Every row gives one point. The ring and each string are closed loops that go straight from each point to the next, and from the last back to the first. Before rounding, they use only three directions, however many columns there are. Count how often each string passes through the ring. Passing back the other way cancels.

Ring (10 x 4):
[[-12  14   3  32]
 [ -2  53  -3  59]
 [  4  67   2  51]
 [  6  66   7  23]
 [  3  52   8  -7]
 [ -3  26  12 -38]
 [-12 -13  25 -69]
 [-18 -43  38 -73]
 [-19 -42  35 -53]
 [-17 -14  16  -2]]
String (20 x 4):
[[ -14   -8   22   21]
 [ -12   37  -20   83]
 [  -7   55  -29   78]
 [  -6   44  -12   44]
 [  -5   23   15    8]
 [  -1   42   15   55]
 [  -5   53  -15   87]
 [ -12   41  -30   79]
 [ -12   20  -10   23]
 [  -9   13   10   -4]
 [ -13  -27   43  -38]
 [ -22  -79   69  -89]
 [ -22  -78   67 -103]
 [ -12  -28   49  -59]
 [ -10    0   22  -27]
 [ -17  -17    9  -41]
 [ -25  -72   45  -92]
 [ -24  -83   67  -91]
 [ -18  -45   49  -47]
 [ -12  -18   41  -22]]
Times through: 1

Ring (9 x 8):
[[-17 -37  13 -54   3  24 -23   4]
 [-23 -40  44 -55  -3  37 -24 -17]
 [ -5 -33  45 -40 -11  25 -22 -44]
 [ 19 -27  30 -25 -17   6 -20 -63]
 [ 52 -16  -5  -3 -21 -26 -16 -77]
 [ 72  -4 -44  11 -18 -52 -12 -67]
 [ 67  -1 -58   9 -12 -56 -11 -47]
 [ 37 -10 -50 -12  -2 -34 -14 -12]
 [  2 -27 -17 -39   3   2 -19   5]]
String (29 x 8):
[[  95  -34  -78   -2  -15  -56  -21  -68]
 [ 102  -11 -102   16  -13  -79  -14  -55]
 [  87  -17  -94    4   -8  -65  -16  -41]
 [  74  -40  -81  -17   -6  -43  -23  -36]
 [  38  -28  -32  -23   -6  -19  -20  -31]
 [  43  -47  -43  -35   -4  -14  -25  -28]
 [  46  -73  -53  -53    0   -4  -33  -23]
 [  28  -52  -30  -45   -1   -1  -27  -19]
 [  13  -68  -30  -64    6   15  -32    2]
 [ -20  -23   -1  -47    7   14  -18   23]
 [ -27   19   17  -18    2   -1   -5   16]
 [  -7   10   12  -14   -4   -7   -8   -7]
 [ -39   25   36  -18    0    7   -4   15]
 [ -37  -71   49  -84    3   62  -34   -3]
 [ -19 -105   47  -99   -1   72  -44  -27]
 [   0  -59   27  -58   -6   31  -30  -34]
 [   5    0   11  -15   -8   -7  -11  -24]
 [ -24    9   52  -19   -9   12   -9  -22]
 [  -9  -33   60  -41  -14   30  -22  -52]
 [  30  -98   45  -68  -20   44  -42  -95]
 [  12  -12   45  -16  -19    4  -15  -67]
 [  10   25   35    8  -18  -18   -4  -54]
 [  74  -65    5  -25  -28   -7  -31 -118]
 [  67  -49  -12  -20  -22  -16  -26  -91]
 [ 104  -78  -37  -24  -27  -25  -35 -121]
 [  57  -36  -23  -17  -15  -22  -22  -66]
 [  29   14  -10    6  -12  -33   -7  -38]
 [  62   35  -40   34  -18  -68    0  -56]
 [ 106  -12  -82   19  -20  -74  -14  -79]]
Times through: 2

Ring (9 x 11):
[[ -5 -21 -32   7  15  25 -53 -31 -32   4  13]
 [-14 -45  -4 -11 -16  14 -35 -57 -40  26  20]
 [-14 -59  14 -28 -58   7   9 -63 -32  25  15]
 [-24 -48  23 -29 -69  -8  44 -31 -11  17  20]
 [-37 -24  24 -18 -53 -23  57  13  10   7  32]
 [-41   6   9   1 -22 -27  55  60  29 -12  37]
 [-20  16 -24  12  -6  -4  36  61  26 -36  18]
 [  7   7 -55  15   2  27   2  26   4 -46  -5]
 [  8  -6 -53  14  14  34 -35  -7 -18 -26  -2]]
String (32 x 11):
[[ -29  -19    5   -6  -23   -9   18    6   -1    6   29]
 [ -54  -11   32   -7  -23  -37   37   33   14   20   52]
 [ -61   -7   42  -11  -38  -48   67   51   28   15   55]
 [ -55    2   23    1   -9  -37   35   52   22   10   52]
 [ -22  -14   -6   -4  -23   -3   22   11    2   -6   21]
 [ -18   -9   -8   -6  -40   -4   51   27   15  -22   14]
 [ -29   15   -7    3  -33  -19   79   77   42  -38   21]
 [  -7    2  -25   -1  -38    5   60   43   24  -44    2]
 [  -8  -15  -20   -3  -27   10   21    5   -1  -19    7]
 [ -31   11  -13   13    8  -11   13   50   16  -15   31]
 [ -23   25  -31   21   17   -4   15   69   25  -34   23]
 [  21   27  -79   23    0   37   25   58   22  -82  -22]
 [  42    2  -87   10  -25   59   20   10    1  -82  -43]
 [   8  -14  -41    1  -21   27    7   -4   -8  -31   -7]
 [  16  -11  -54    6  -13   37   -4   -6  -11  -39  -13]
 [  46  -13  -89   10  -11   69  -23  -28  -24  -62  -42]
 [  31   -2  -86   23   30   60  -62  -18  -29  -45  -22]
 [   4    1  -62   26   50   37  -78   -9  -29  -16    7]
 [  10  -15  -57   16   31   43  -74  -35  -39  -10    0]
 [  12  -30  -44    1   -3   40  -45  -48  -38   -9   -5]
 [  -2  -28  -24   -4  -16   22  -15  -29  -23   -4    6]
 [ -23  -19   -9    3    5    3  -26  -11  -18   12   28]
 [ -37  -25    3    5   28   -4  -63  -27  -33   41   46]
 [ -19  -53    3  -11   -2   13  -65  -77  -55   47   29]
 [   0  -68   -3  -25  -43   27  -31  -95  -55   29    5]
 [   4  -49  -14  -20  -51   24    5  -56  -30    1   -2]
 [ -17  -36    0  -13  -30    5    1  -30  -20   12   19]
 [ -36  -36   20  -13  -23  -12   -3  -25  -19   32   38]
 [ -25  -69   34  -38  -73   -6   22  -69  -32   40   24]
 [  -1  -88   27  -55 -121   12   57  -96  -36   23   -4]
 [   4  -76   15  -49 -117   16   67  -77  -26    5  -10]
 [ -11  -33   -5  -15  -47    7   27  -19  -10   -4    9]]
Times through: 3
String (27 x 11):
[[ -29  -19   16  -18  -63  -19   75   24   19   -9   22]
 [ -35   -5   13   -9  -47  -24   74   48   29  -15   28]
 [ -14  -17  -13   -5  -27    5   19    3   -2  -11   13]
 [ -37   11   -4   10    1  -19   26   57   22  -12   36]
 [ -37   30  -17   22   20  -19   24   85   33  -27   36]
 [ -20    1  -20    8    0    0    7   29    6  -16   21]
 [  18   -5  -57    6  -19   36   12    8   -2  -50  -17]
 [  55   -5 -101   12  -18   75   -6  -13  -14  -82  -53]
 [   9    7  -63   23   27   35  -37   12  -11  -37   -3]
 [ -14    2  -35   17   27   13  -34   14   -9  -12   20]
 [  -4  -18  -27    0  -14   18   -4   -9  -13  -13    7]
 [  24  -22  -59    3  -14   48  -21  -32  -26  -34  -20]
 [  38  -11  -86   16   12   65  -50  -30  -31  -48  -30]
 [  -9   11  -48   25   41   19  -45   22   -9  -20   16]
 [ -28    1  -15   12   16   -4  -14   25    0   -3   31]
 [   6  -14  -38    1  -21   25    7   -3   -7  -29   -5]
 [  -9  -13  -22    0  -17   11    9    5   -4  -16   10]
 [ -34   12  -11   15   15  -13    5   50   15  -10   36]
 [ -32   33  -20   19    3  -18   51   97   44  -42   28]
 [ -27   15   -9    3  -32  -17   75   74   40  -38   20]
 [ -15  -13   -7  -10  -50   -2   59   22   14  -24   10]
 [ -36  -11   19  -14  -55  -26   79   41   27  -10   29]
 [ -55  -11   41  -16  -52  -45   81   48   30    9   48]
 [ -56   -9   33   -7  -23  -40   42   39   18   18   53]
 [ -39  -10   10   -1  -10  -19   14   22    4   10   39]
 [ -53  -15   36  -12  -37  -39   53   33   17   17   49]
 [ -51  -22   45  -25  -73  -43   96   35   28    8   41]]
Times through: 1

Ring (10 x 14):
[[  8  42  41  24 -15  40  24  36  14  16   2  16 -19 -61]
 [ 11  71  24  28  14  47  32  29  27  44  39  19 -17 -74]
 [ 10  72   1  21  30  41  34  21  27  50  53  16 -13 -66]
 [  4  40  -7   7  13  27  30  21  10  24  26   9 -14 -43]
 [ -4  -5 -12 -10  -9   7  21  22 -12 -11 -13   0 -14 -10]
 [ -5 -43 -27 -25 -11 -17   5  16 -26 -29 -33  -8  -5  31]
 [  2 -58 -52 -33  16 -39 -15   2 -26 -18 -20 -13  12  68]
 [  8 -50 -49 -26  27 -39 -22   0 -18  -5  -8 -10  17  68]
 [  8 -34 -18 -13   9 -21 -14  12 -12  -6 -16  -3   8  39]
 [  6   1  31   9 -23  16   7  33  -2  -6 -24   8 -12 -20]]
String (25 x 14):
[[   0   48    7   11   -2   39   41   28    9   18   19   11  -24  -64]
 [   4   52  -22    5   29   28   36   15   14   35   45    8  -13  -47]
 [   8   27  -29   -1   34    9   16   10    9   31   35    5   -2  -14]
 [   1   10   -1   -1   -5   15   20   24   -3    1   -3    4  -13  -22]
 [  -2   15   11    3  -17   24   28   30   -3   -4  -10    6  -20  -37]
 [   9   24  -20    1   28   10   13   13    9   28   29    6   -2  -14]
 [  16   85  -27   19   64   34   30    8   35   74   86   15   -3  -56]
 [  16  114    6   36   48   60   44   21   46   80   87   24  -15  -99]
 [   3   46   41   22  -22   46   34   39   12   12    0   16  -26  -72]
 [   9   85   67   43  -20   70   42   46   30   34   19   27  -31 -111]
 [  12   64   58   36  -14   54   28   41   25   29   13   23  -22  -83]
 [  13   29   -5    9   27   13    7   16   14   32   28    9    0  -17]
 [   4    0    6    0   -7    9   10   24   -4   -1  -10    4   -9  -10]
 [  -2  -34   63    5  -73   15    6   48  -21  -49  -79    6  -23  -16]
 [   6  -33   35    1  -36   -1   -9   33  -14  -26  -52    4   -7    9]
 [   1  -41   46    0  -57    3   -4   40  -21  -42  -71    3  -14    4]
 [   2  -23   32    1  -39    7    4   35  -14  -26  -47    4  -14   -6]
 [  -3  -24   58    6  -67   19   11   47  -18  -42  -70    6  -24  -23]
 [   2   -4   21    3  -25   14   13   31   -7  -12  -26    5  -15  -19]
 [  14   33   -7   10   30   15    9   15   16   36   33   10    0  -21]
 [  13   77   50   38   -2   57   32   38   30   41   29   24  -21  -90]
 [  14  104   45   44   12   69   43   36   40   59   53   27  -24 -111]
 [  17   85   -8   25   51   40   28   14   36   69   75   18   -6  -64]
 [   7   31   -4    7   14   20   19   20    9   23   21    8   -9  -30]
 [   1   26   13    8  -10   28   28   29    3    6    0    9  -19  -43]]
Times through: 1
String (29 x 14):
[[  8 -78 -60 -37  26 -57 -34  -4 -28 -18 -23 -15  24  99]
 [  2 -42  -6 -15 -15 -15  -6  20 -21 -25 -37  -4  -2  30]
 [  5 -17 -10  -8   2  -6   0  17  -9  -4 -12   0  -1  15]
 [ 16  -9 -39  -9  46 -20 -15   1   3  26  25  -1  17  38]
 [ 12 -21  -3  -4   7 -12 -14  16  -5   2 -12   2   7  26]
 [ 14   8 -12   2  26  -1  -3  12   7  24  18   5   5   6]
 [  7   4   2   2   1   8   8  22   0   6  -3   5  -6  -9]
 [  1  -3  28   4 -32  17  15  35  -8 -16 -32   6 -17 -24]
 [  1  22  79  26 -62  47  27  54   1 -17 -44  17 -32 -71]
 [  7  57  73  36 -37  59  33  49  18  13  -8  23 -30 -91]
 [  5  47  57  28 -32  51  32  44  13   9  -8  18 -28 -78]
 [  5  29  26  14 -13  31  24  32   7   9  -1  12 -18 -47]
 [ 11  43  -6  12  27  22  18  17  17  37  36  11  -5 -34]
 [ 22 114 -15  33  76  48  33   9  51  97 108  23  -3 -79]
 [ 18 121  -3  36  60  59  43  16  50  90 100  24 -12 -98]
 [  3  67  26  23  -4  53  44  34  19  28  25  17 -27 -85]
 [ -1  19  23   7 -25  29  29  34  -2  -5 -14   8 -23 -46]
 [  4   9  -4   0   3  10  14  21  -1   7   2   4  -8 -14]
 [ -4   4  17   0 -30  22  27  33  -9 -16 -25   5 -23 -33]
 [ -7  -4  13  -5 -34  19  28  33 -15 -24 -32   2 -24 -28]
 [  0  -6  -2  -6 -11   7  15  24 -10  -9 -16   2 -12  -9]
 [  3  -4 -32 -12  19  -5   9  11  -6   7   9  -1  -1   9]
 [ -1 -31 -50 -27  17 -21   4   6 -19  -9  -4  -9   2  36]
 [-11 -76 -40 -40 -22 -34  -1  14 -43 -52 -56 -16  -4  58]
 [-11 -82 -26 -38 -34 -33  -3  19 -45 -60 -69 -15  -6  57]
 [ -4 -44  -8 -19 -24 -13   3  22 -26 -34 -44  -6  -8  25]
 [  7 -16 -36 -15  25 -15  -3   7  -7   8   7  -3   6  28]
 [ 13 -32 -79 -28  64 -43 -22 -13  -8  21  29 -10  26  73]
 [ 11 -71 -85 -41  54 -64 -37 -15 -23  -1   3 -17  32 110]]
Times through: 3

Ring (10 x 14):
[[-12   8  20   6  21  11 -42  13  -6   1  27   4  -3  -6]
 [  9   9  29  10  21   9 -57  25  -7   2  27 -10   4 -10]
 [ 31   6  29   8  10   2 -46  27  -9   0  17 -21  12 -10]
 [ 37  -1  21   4   0  -3 -17  18 -10  -5   5 -20  16  -7]
 [ 35  -5  14   3  -4  -5   3  10 -11 -11  -1 -15  17  -7]
 [ 22 -10   6   4  -5  -5  25   0 -12 -18  -5  -3  15  -6]
 [ -7 -11  -5   2  -1  -1  43 -15 -11 -21  -4  17   5  -3]
 [-31 -10 -11  -4   2   3  47 -25  -7 -18   0  31  -5   2]
 [-45  -5 -10  -6   8   7  31 -25  -3 -11   8  35 -13   5]
 [-35   2   5  -1  17  10  -7  -7  -3  -4  19  22 -11   0]]
String (25 x 14):
[[  37    2   23    0    1   -2  -27   20   -7    1    8  -23   14   -5]
 [  11   -3    9   -2    1   -1    3    2   -7   -7    4   -2    6   -2]
 [   6   -3    9    0    3    1    4    1   -8   -9    6    2    5   -3]
 [   8  -10   -5  -12  -13   -6   42  -15   -5  -11  -11    5    6    6]
 [  26  -13    2    2  -10   -8   39   -5  -13  -21  -11   -2   17   -5]
 [  32  -10   15   21    4   -3   13   11  -21  -28    1   -6   23  -18]
 [   6   -6    8    8    5    1   12    0  -12  -17    4    5    9   -8]
 [ -14   -8   -7  -10   -4   -1   38  -19   -4  -11   -3   17   -2    5]
 [  -3   -7    3    4    3    1   22   -6  -10  -17    3   11    5   -4]
 [   5  -10    6   14    6    0   24   -2  -16  -26    2   10   12  -12]
 [   9  -15    1   15    1   -3   44   -8  -19  -32   -5   12   16  -12]
 [  -3  -14  -11   -7  -10   -5   60  -22   -8  -20  -13   16    5    3]
 [   0   -8   -1   -4   -3   -2   29  -10   -7  -13   -3    9    4    1]
 [  24   -3   18   13    7    0   -8   14  -14  -15    8   -8   15  -12]
 [  -2   -6   -1   -9   -4   -2   25  -11   -4   -8   -2    7    2    4]
 [  27   -5    9   -6   -8   -6   10    3   -7   -6   -3  -11   12    0]
 [   5   -4    3  -11   -5   -2   15   -6   -3   -3   -1    1    2    4]
 [  11    0   14    0    5    1  -10    7   -7   -4    9   -4    6   -4]
 [  13    2   19    7   10    3  -23   14   -9   -6   14   -6    8   -8]
 [   4    2   12   -5    5    2  -13    4   -3    1   10   -2    1    0]
 [  39   16   50   20   27    9 -102   51  -11    8   37  -34   14  -19]
 [  44   17   56   28   32   11 -113   58  -14    5   42  -37   17  -25]
 [  25    7   34   18   20    7  -56   31  -12   -4   25  -17   12  -16]
 [  56   16   57   26   27    8 -109   60  -14    5   37  -43   21  -24]
 [  46    9   37    8   10    1  -64   37   -8    5   20  -33   16  -11]]
Times through: 0
String (29 x 14):
[[ -15   -2    5    3   10    5    5   -5   -8  -11   11   15   -1   -4]
 [ -19   -3    5    9   14    7    7   -5  -11  -16   13   19    0   -7]
 [ -40  -10  -11    3    9    6   44  -25  -10  -23    4   37   -6   -2]
 [ -50  -15  -24   -6    0    3   77  -41   -7  -25   -6   47  -10    6]
 [ -36  -12  -19  -13   -5    0   64  -34   -3  -16   -7   34   -8    9]
 [ -21   -8   -8   -7   -1    1   38  -20   -5  -13   -1   22   -4    4]
 [  -8   -5    7    8   10    4   10   -3  -11  -17    9   13    4   -7]
 [ -31   -9   -7    4    8    5   39  -20  -10  -22    4   31   -3   -2]
 [ -55  -11  -21   -8    3    5   63  -38   -5  -19   -1   46  -14    7]
 [ -65  -11  -28  -21   -3    4   72  -48    2  -12   -5   50  -21   16]
 [ -42   -6  -15  -16    0    3   43  -30    0   -7    1   32  -14   11]
 [ -16   -2    5    0    9    5    4   -5   -6   -8   11   14   -3   -1]
 [ -12    2   14    8   17    8  -20    6   -8   -7   20    9   -1   -7]
 [ -13   -1    6   -3    8    4    1   -4   -5   -5   11   11   -3    0]
 [ -17    6   13   -2   15    9  -26    4   -2    2   21    8   -7   -1]
 [   2   12   31    9   25   11  -68   26   -6    6   33   -9    0  -10]
 [  29   16   50   24   32   12 -103   50  -12    5   41  -27   11  -21]
 [  27   10   38   18   23    8  -70   36  -12    0   29  -21   12  -17]
 [   8    2   17    3   10    4  -21   11   -7   -4   14   -4    5   -6]
 [   6    2   14   -4    6    2  -16    7   -4    1   11   -4    2   -1]
 [  11    5   19   -4    7    3  -31   13   -3    5   15  -10    2   -1]
 [  49   19   59   27   32   11 -121   62  -13    8   43  -41   18  -25]
 [  33   14   48   24   30   11  -96   49  -13    2   38  -28   14  -22]
 [   7    5   23    9   16    6  -36   17   -8   -3   21   -5    5   -9]
 [  -5   -1    8   -1    6    3    0   -1   -6   -6    9    7    1   -1]
 [ -28    3    4   -9   10    8   -6   -8    0    2   15   16  -11    5]
 [ -40    6    8   -1   22   13  -22   -4   -2    1   26   22  -15    0]
 [ -53    0   -8  -11   11   10   17  -23    1   -3   13   35  -19    8]
 [ -35   -5  -10  -13    2    4   33  -24   -1   -6    3   27  -12    9]]
Times through: 0

Ring (9 x 14):
[[ 26 -38  14 -51 -23  -9 -39 -30  53  63  47  29  58 -84]
 [ 17 -10  27 -30 -34  17  -3 -28  63  63  21 -15  36 -54]
 [ 12  12  38 -14 -32  33  31 -25  62  48   2 -42  13 -30]
 [ 14  27  48 -11 -17  39  58 -23  54  23  -3 -51  -7 -13]
 [ 21  26  50 -19  11  28  69 -20  34 -13   6 -31 -20 -13]
 [ 16   1  37 -14  12   8  51 -14  14 -22  12   6 -10 -34]
 [  8 -27  22  -8  -1  -8  22 -10   6 -11  16  37  11 -58]
 [  9 -53   7 -21 -14 -24 -21 -13  12  18  33  62  42 -87]
 [ 19 -57   5 -40 -16 -27 -42 -21  27  39  48  64  57 -97]]
String (27 x 14):
[[  27   42   57  -30   -5   46   63  -31   68   26    6  -68  -12   -4]
 [  41   30   53  -54   19   28   49  -33   57    9   31  -37   -7  -18]
 [  20   -3   34  -27   -6   12   24  -22   39   18   20   -4   12  -43]
 [  -7    8   36   20  -33   31   55  -10   33   15  -21  -30   -5  -23]
 [  27   52   65  -20   28   42  103  -21   34  -35    0  -56  -45   13]
 [  17   31   53   -8   16   30   84  -16   24  -30   -2  -32  -32   -5]
 [  -2   12   41   18   -9   25   73   -7   15  -19  -18  -19  -21  -17]
 [  35   19   51  -38   54    7   75  -18    6  -61   28    6  -33  -19]
 [  40   -1   40  -53   46   -6   38  -23   14  -36   45   26   -7  -43]
 [  18  -15   28  -24    2   -1   21  -18   23    1   24   19   12  -52]
 [ -15  -25   19   26  -40    8   26   -4   15   16  -14   13   14  -52]
 [  -1  -26   20    2  -25    1   15  -10   20   16    5   21   20  -58]
 [  30  -26   24  -49   12  -13   -3  -24   26    8   47   38   27  -68]
 [  29  -65    4  -56   16  -45  -41  -20    6    4   66   94   50 -104]
 [  20  -83   -7  -46   -3  -52  -63  -17    5   22   63  108   67 -121]
 [  42  -56    9  -78   17  -39  -51  -30   28   26   79   79   58 -103]
 [  34  -72   -1  -70   -2  -44  -72  -28   30   46   76   88   75 -118]
 [  23  -73   -4  -55  -24  -37  -75  -26   37   64   63   78   81 -117]
 [  -5  -38   11    2  -48    0  -12  -13   35   51    6   21   42  -72]
 [  26  -22   24  -44   -7   -3   -8  -26   42   33   39   20   34  -66]
 [  47  -27   23  -82    7  -12  -35  -39   58   49   70   29   51  -80]
 [  47  -28   21  -86  -11   -6  -51  -44   77   81   71   17   66  -84]
 [  35  -15   25  -64  -30   11  -34  -41   84   91   48  -11   58  -69]
 [  39   -1   34  -65   -9   14   -8  -39   73   59   46  -15   36  -54]
 [  15   -8   29  -23  -19   12   14  -22   44   33   17   -4   21  -49]
 [  -9   -3   29   18  -52   29   31  -13   46   45  -18  -29   15  -36]
 [ -14   22   40   30  -61   52   58  -14   59   51  -37  -68    0  -12]]
Times through: 1
